Each wall is flat, endless, passes through zero and stands at right angles to its row. A trip goes straight from one point to another. Which walls does it cross, in order?

Walls:
(1): [ 43 -51   3]
(2): [ 31  24 -15]
(3): [14 35  7]
(4): [  3 -43 -42]
(5): [-47 -31  38]
(6): [  6  -8 -16]
(7): [-42   2 -27]
Trips:
[-46  -8  19] to [11 56 -1] => 3, 2, 5, 7
[ 50 -95  -3] to [-10   5 -25] => 5, 7, 2, 1
[32  8 20] to [13 64 44] => 1
[-33  40 -23] to [-30  -6  18] => 2, 5, 3

Walls:
(1): [ 13  40  32  12  12  21  31 -16  25 -39 -13]
(2): [ -2  27  -7  33 -50 -40  -1 -25  57 -11  10]
(3): [ 23  33 -38 -10 -73   9  25 -37  15 -39  -2]
(4): [  1  -4 -17  -4   4  54   7 -15   6 -12 -44]
(5): [-74  59 -11 -29 -46   7  -4  44 -11  -1   5]
(6): [ 33  36 -58  50 -11 -14 -28  53  36 -46  -7]
(7): [-53  58  21   9 -33 -20 -30 -21  21 -33  25]
Trips:
[-18  67  60  36  43 -25  13   0  18 -15  14] to [ 11 -34  42 -20  49 -49 -21  38  77  -2 -58] => 5, 7
[-20   5  15  26  -1 -13 -57   7 -22 -17  12] to [ 65 -27   4   6 -25  41  12  38 -31   0  -9] => 2, 5, 7, 4, 3
[-43  -4  16 -11 -20  36 -17 -14   5 -95  39] to [ 15  80   0 -51  -6 -54  27  -8 -10 -20  -8] => 4

Walls:
(1): [-16  27  30  58  20  57  68   8 -66 -18  18  31  23 -21  18  20 -14 -32
  28  36  41 -27  33 -14]
(2): [-79 -49  36 -15  28   8   1  14   4  43 -40  -7  47   7  -9   2  22  23
 -32   2  20 -54 -53 -27]
(3): [ -5  62 -15   2  29   4 -38  -3  23  29 -24 -15   1  11  -9  38   7   3
  83  15 -67  21 -31 -16]
(4): [ -2 -24 -24 -22  23  61 -17  -6  11  10  -8 -14  19 -13 -36 -15 -44  -7
  23 -32  15  25 -12 -50]
(5): [ -1 -35 -48 -15 -52  25   8 -20 -37   1  14  85 -53  51 -14 -19 -26  41
  -1   7  -6  -3   7  -2]
(6): [  4  44 -31  21  38 -13 -12  -1 -26  33 -24  41  14  -6   6 -27   4  48
  17  35 -20  28  54  28]
(7): [  8  -1   3 -19  18  -5 -26  43  29  33  -3   2 -26   0 -14  -2  35  39
  40  15 -27 -13 -23  32]
(8): [ 29   8 -14   4 -48  38  25   2  27  18  -7 -38 -27  46  12  33   6 -20
 -24 -34 -31 -35   2 -51]
(9): [ 69  12  48  32 -14  57 -45  31 -32 -24 -12 -11  22 -81 -49   3  -8  -2
  35  14  14  11  61 -16]
Trips:
[-40   2   3 -42  -8 -12   5  16  15   6  29   7  -4 -20  11 -26   9  23
  41 -28  -7   4  -9  -9] to [-65 -32  19  28 -16 -39 -32  -3 -11 -21  56 -28 -54   1  41  37  -6  39
  17 -40   2  36 -25 -78] => 8, 7
[-30 -36  25 -27 -44  24  47 -15 -13 -32  -8 -43  10  11 -28 -44 -40   7
  13  37 -29   7  68 -13] to [ 33 -38  23  -2 -17  26   1  14 -31 -27  11   5 -13   9 -48 -24 -16   6
  21   3   4  -2  -9  -4] => 8, 7
[ 25  13 -29  33   3 -37 -26 -54 -18  23  51 -11   2  36 -11 -12 -53 -31
  38 -32  39 -45 -25   2] to [ -2  19  25   8 -23   7   4  43 -44 -17 -39  -4   3  52  38 -48  32  47
 -59 -31  -7 -35  24  36] => 3, 4, 6, 2, 1, 7
[-22  46   1  11  13  44 -34  18 -30 -21 -26  -2  23  39 -23   7  13 -39
 -19  22  14   1   7 -21] to [ 18  21  52 -21 -47 -19  41  15  52  -5 -20  12 -15  42  59  12  17   7
  17   2  -5  44 -31   1] => 6, 4, 9, 2, 7, 1

Walls:
(1): [  5  66  31  29  26 -26  47 -21 -54  -8 -33   8  -7  78 -38  41  32  26
 -29  -2 -12 -15   3 -14  43  -4 -41 -15  65  29 -17  60 -36  30  44  28
   2  16   7 -51   3  27  22 -40 -18  53   3  -4]
(2): [-67   6 -89  23  -2  13  -7 -27 -72  -4 -34 -43  27  63 -93 -42 -57  13
 -25   5  -4 -35 -13   0  -3   5 -78  -7 -17 -33 -43 -11 -20  -6  26 -20
 -11  -1   9  -2  20  29 -12 -32 -15 -20  61  55]
(3): [ -5 -34 -58  12  29 -30  14 -34  32 -32 -17   4  27  24 -34 -58 -13 -55
   7  15   6  -7 -31   5  23 -24  22  64  16 -41 -34 -36  16 -11   4   6
  95 -31 -15  -4  28   6 -10  -9 -24  13 -19   6]
(4): [ 19  28 -10 -53  19  14 -39 -49 -12  38   1  31  12  79  36  64  50 -34
  32  -1   7 -28 -21  -5  45 -43  23   4 -35   3 -25 -16  -1 -13   3  -6
  24 -45 -48  47 -19 -36  -7  19  80  -4  55 -51]
(5): [ 22  16   2 -33 -42   6  14 -13 -16 -48 -14 -32  25 -22   2  14  26 -44
 -48 -14  44 -45 -79  -2 -45  11   0 -13 -14   3   2  45 -47   0 -70  23
   6  27  39  -2 -11 -20  14  49  38 -11 -40 -71]
(6): [  9  35  51   5 -33   9  -8 -32 -37 -77   7 -16 -25  26 -76  20  90   6
  44  23  46 -46  18  40  -8  59 -41  12  59  -6  65 -32   4 -39  -2   3
 -26 -11  -2   0 -19  27  32   0   2  17  -8  54]
Trips:
[ 49   6 -36   1 -62   0   6  26  20 -26  -1 -22  -3 -83  16 -25 -24 -32
  47 -28  83 -15  -6  35  29  -3  11 -24  47 -30  39 -10  41  15  23 -36
   1 -42  -1  27 -23  -4  79  13 -29 -74  11 -27] to [-17 -14 -18 -34  -7   1  12  -4 -19  42   2  19  80 -50   0 -16  34 -33
 -11 -15  -2   6 -44  80  23 -31  37  91 -56  15  -9  -6  21  -8 -22 -20
   9 -39 -19  30 -28  34  27 -17  -9 -27  11 -12] => 4, 6
[  5  -4   6 -47  18  12 -56 -23 -50 -45 -31  41 -19  13  33  12 -25 -13
  10 -18 -47 -42 -71 -41 -58  22  82 -19  40  15  18 -16  25 -27  -3  10
 -35 -25   9   6  26   7 -19   6 -22 -15 -28  16] to [-22  19 -49  38 -31  34 -37   4 -38  43  -9  15  21  44  50  20 -57  26
 -63 -17  -9 -31  -1 -70   8 -39  11   1 -13 -17  35  -6   7  20 -26  -1
  20   4  41   7 -22  -8 -23 -18  -5 -68 -63  45] => 6, 2, 4
[  4 -16  42 -13  38 -38  40  13  39 -42 -18 -49 -43   4   5  12 -36  -3
 -22  60  16  -8 -13  35 -70  17 -21   0  18  -7  -5 -12 -34  11 -22 -54
  27   8 -65  42   3  37 -24   7   8 -45 -13  -3] to [ 14  37  43 -12  11 -32 -13 -16   1  -6   5  23 -11  -7  25  15  29 -10
  -2  39  40 -42  77   5  22 -43 -22 -46  78  43  28 -24 -30  44 -17 -38
  49 -13  32 -26  56   5  38 -36  10 -47  45   3] => 1, 3, 5, 4
[ 30 -21 -18 -38 -21  26  13  19 -63  -2  61 -23   5  -3  53 -44  -4  49
 -19   3 -28 -18  57  -2   6 -20  70  -6  15 -35   2 -46 -27   9  41   0
   3 -27  -3  15 -16 -64  23   0  35 -16 -10  -4] to [ 35  66 -10  17  11   1 -25 -58 -53  -5 -57  67  -8  21  35   0  27 -10
  54 -66  36  -6   4 -35   1  37  22  39   3  46  -7  -6 -54  19  -4   7
 -23 -50 -45   1  17  19  27 -18   6 -39 -30 -24] => 6, 1, 5

Walls:
(1): [-18 -16  32 -11 -28 -19  13  48 -29  13   6 -12 -33 -15  17   2  -2 -16
 -23  10  17  -3  15  56  -7 -12 -21 -11  24 -27 -28 -29  -9  -2  -5  -9
 -22   5 -13   0   2  38  35  10 -16  40 -31 -17]
(2): [-15   3 -18 -18  -6 -55  10 -42   9   3 -13   8 -27 -17  15  10   2  26
  10 -14  21   5  34 -50  22  17  22 -48  18 -15 -13 -13  -3  25  47  -3
  11  22   4   1 -17  16  24  32 -16   8  13  36]
(3): [  2  -1  42  29  43  -8 -37  16  26  10   8  -3 -30  38 -15   4 -41  -1
 -59   0  -1  -5  17  15   4  20  -3  -3  15  20 -52   1   1   0  41  -3
 -21  -9   0  25 -22 -24  23  -7  12 -27  -8  17]
(4): [  7  31  26 -31  11   5  15  32  -4 -10  31  -6   1  32 -11 -36 -11  -6
  41 -36   5   4  22 -23 -16  33 -53 -20 -16   3 -38 -15  15   7 -29  -2
  -8  -8 -17 -18  13 -15  30   1 -68 -38   7 -26]
(5): [-15  -6  15  -1   6  -1 -47 -25  -3   9 -19  14  12 -33 -38 -20 -25  15
  -8 -13 -11 -45  47  13   8   7  24  -6  -9 -11 -17  -1  -7  59  24  18
 -21  -2  25 -21 -20 -14   0  47  43  -1  28 -25]
(6): [  8  16 -14 -17 -44 -10   7  35 -32 -43  20 -16  -1  -1 -11 -20  23   5
   9 -13  -5 -31  23 -35 -24 -17   1 -68 -27 -19  -8 -32  19 -27   2   1
  14  36  -8   3   0  36  52   0  49   0  31  -7]
Trips:
[ 17   6 -33 -31 -28  11  44   3  21 -30  11  24 -31  11 -19 -17 -56  24
  34  -1  13  25   7  -4 -15  59 -26  31  -5  -9  29  -1 -12 -22 -15 -48
   7 -18 -10  -4 -15  -7  -3 -11 -31   5 -17   2] to [-16  15  -3 -38 -37 -35  25  26  42   0 -33  32  -8 -29  54  12   2 -32
  -2  10 -80  27  -5 -30  22  -1  -7  44   0  -5  -3   6  -7  50 -11  -8
 -21  -9 -15 -10  76  26 -11 -14 -14   9 -19 -41] => 1
[  4  26 -14  33   0   8 -18 -31 -22 -82  11 -56  18  14   0  -9   6  17
 -25 -11 -28  26 -17 -29  -2  14 -28  26 -45   4 -21  11  -2  12   8 -29
   6  37   1  33 -43  -9   9  -1  62  14   5  -1] to [ 11  16   3  24 -25 -14  37  20 -11  19   8  -7  37   0  11  -1  -2 -34
 -42  11  11  -1 -37   9  11  28   1  14 -16  -6  36   8  17  66 -14 -27
 -32  32 -30  17  34  30 -55 -21   1  32 -34   1] => 5, 3, 6, 1
[-25  -1 -45 -19   7  13  43 -29 -16 -20 -31 -15  -2  38 -63 -23 -43  24
 -24  43  16   1 -16 -18 -11  50 -34  -6  12 -23  17 -41  10  -9  -1  20
   8 -20   3  -7 -36  40  25 -37 -22 -10  14 -14] to [ 38  27   4  21 -29  22  13 -55  -8  48  44   0   6 -14  25   8  31   8
  14 -28   6  18  -1 -19  35  -5  59   8 -41  23 -13   0   1  -9  46  30
 -20  26  20  16  16  23 -36   1 -11  29 -12   8] => 4, 6
[-11  -2 -18  33   8 -24  51  11   3  -9  11  -3   4  11  51  -8  -8 -16
  -8 -10   9  60 -14   0 -35 -28 -24 -28 -20 -36  17  31  15 -23  31  -9
   1  -2  46  11  -3   2   2 -35   5 -28  20 -33] to [-14  17  17  10   2  -2  14 -55   4  -4 -48  25  12  12   2  21   1  38
   4  44  -6  41   7 -52  13  23  -1  11 -28  24 -18  -1  -7  -5 -39 -47
  -4 -17 -12   8 -26  37  68  -8 -20 -40 -44  34] => 2, 3, 6
[  5  12 -10  23 -57   1 -17  29  28   5 -32  12  -4  26 -18  12 -78  12
   8 -17 -23  36  -1   7  31  -4 -16  19  10   6  -1 -14 -15  21  39  38
 -34  13  -3  -2  40 -20   4   1  18  -9 -49  68] to [ -9 -55 -27 -20  16  -7  -9 -14   0  10  20  -4  -3 -14  23   9   5 -40
 -13  -9  35 -24 -20  19  13  21 -30  -7  17  37  22 -14  13  10 -17 -28
   7  12  27 -14   3 -22  -9  -6  10   1   4 -31] => 1, 2, 3, 5
